Every row gives one point. Two turns around zero, p and q, are shown by what they do to some points. Where does a point land after both, in the order given? Backwards means that the second turn is done in reverse. Each puzzle has new turns, and all numbers are rounded.

Turn p:
[28 34 -6] -> [ 24  34 -15]
[-33   0   8] -> [-33  -2   9]
[-24 -13 -15] -> [-23 -19 -10]
[ 29 -21  13] -> [ 31 -14  16]
Turn q:
[ 17 -19  23] -> [ 26 -20   9]
[-29 -12   2] -> [-22  -8  21]
[  5 -19   9] -> [  8 -19   6]
[-12  10  10] -> [-2 12 14]
[ 19  39 -45] -> [-11  34 -52]
Where do these land?
p, then q: [-3 33 27] -> [10 40 13]
q, then p: [ 17   0 -29] -> [ -6 -13 -31]
q, then p: [-17  -6 -26] -> [-29 -10  -6]
p, then q backwards: [  4 -27  29] -> [-13 -22  30]

Turn p:
[63  9 22 56 -8  9] -> [ 47  -9 -25  66   1  24]
[-16  -2 -67   2 -19  10] -> [-35   5 -47 -34   2  24]
[-22 -23  -4 -13   6  12] -> [ -6 -18  10 -29  -7  -1]
[ -8   6  21 -37   9  10] -> [  8  15  38 -19   0  -4]
[-12  -4  13 -17 -12 -23] -> [ -6  12   9  -4 -16 -28]
[  3   1   4  -8  20 -19] -> [  3   1   7   1  18 -21]
[-7 15 10 18  3  1] -> [-11  -4   8  22   2   7]
Turn q:
[-14 -13 -42   5 -10  19] -> [-21  -1 -39  17 -12  16]
[ 23 -14  22  23  26 -16] -> [28 -5 24 21 29  0]
[25 38  0 27 -5  7] -> [ 29  32   9  15 -25  -7]
[ 29  29  10 -27  -2 -14] -> [ 29   0   4 -25 -11 -33]
[ 16   8  11  -1 -37 -17] -> [  4 -16  20   2 -32 -20]
[-14   7  -9  32  30  -6] -> [-5 31  1 25 25  2]
[-30 -45 -16 -32 -25  10] -> [-43 -44 -24 -15  -4  19]
[-16   3  25 -37   1  32] -> [ -5  -1   2 -52  -2  24]
[-20 -13  -1  10  23 -13] -> [-16   5   3  11  31   1]
Where do these land?
q, then p: [ 13 -32   4  15 -41 -39] -> [  4 -44 -12  17 -39 -28]
p, then q: [-28   3  14  -9  25  37] -> [  2 -13  23 -32  12  34]
p, then q backwards: [-24  26   1 -17  -7  18] -> [-31   9  22  12  -6  14]
p, then q backwards: [ -8   1  -4 -33  22  23] -> [-10   4  39 -16  15   8]
q, then p backwards: [  7  16  -1 -20  13  32] -> [ 19 -10 -23 -22 -14  17]
q, then p: [ 26  -6  24  25 -23 -45] -> [ 21 -23   1  41 -25 -34]
p, then q: [ 15  -6 -33  33  10  10] -> [  0   0 -40  18  15  22]
q, then p: [ -1  -2  -5   6   1 -37] -> [-10 -15  -2  17   5 -28]
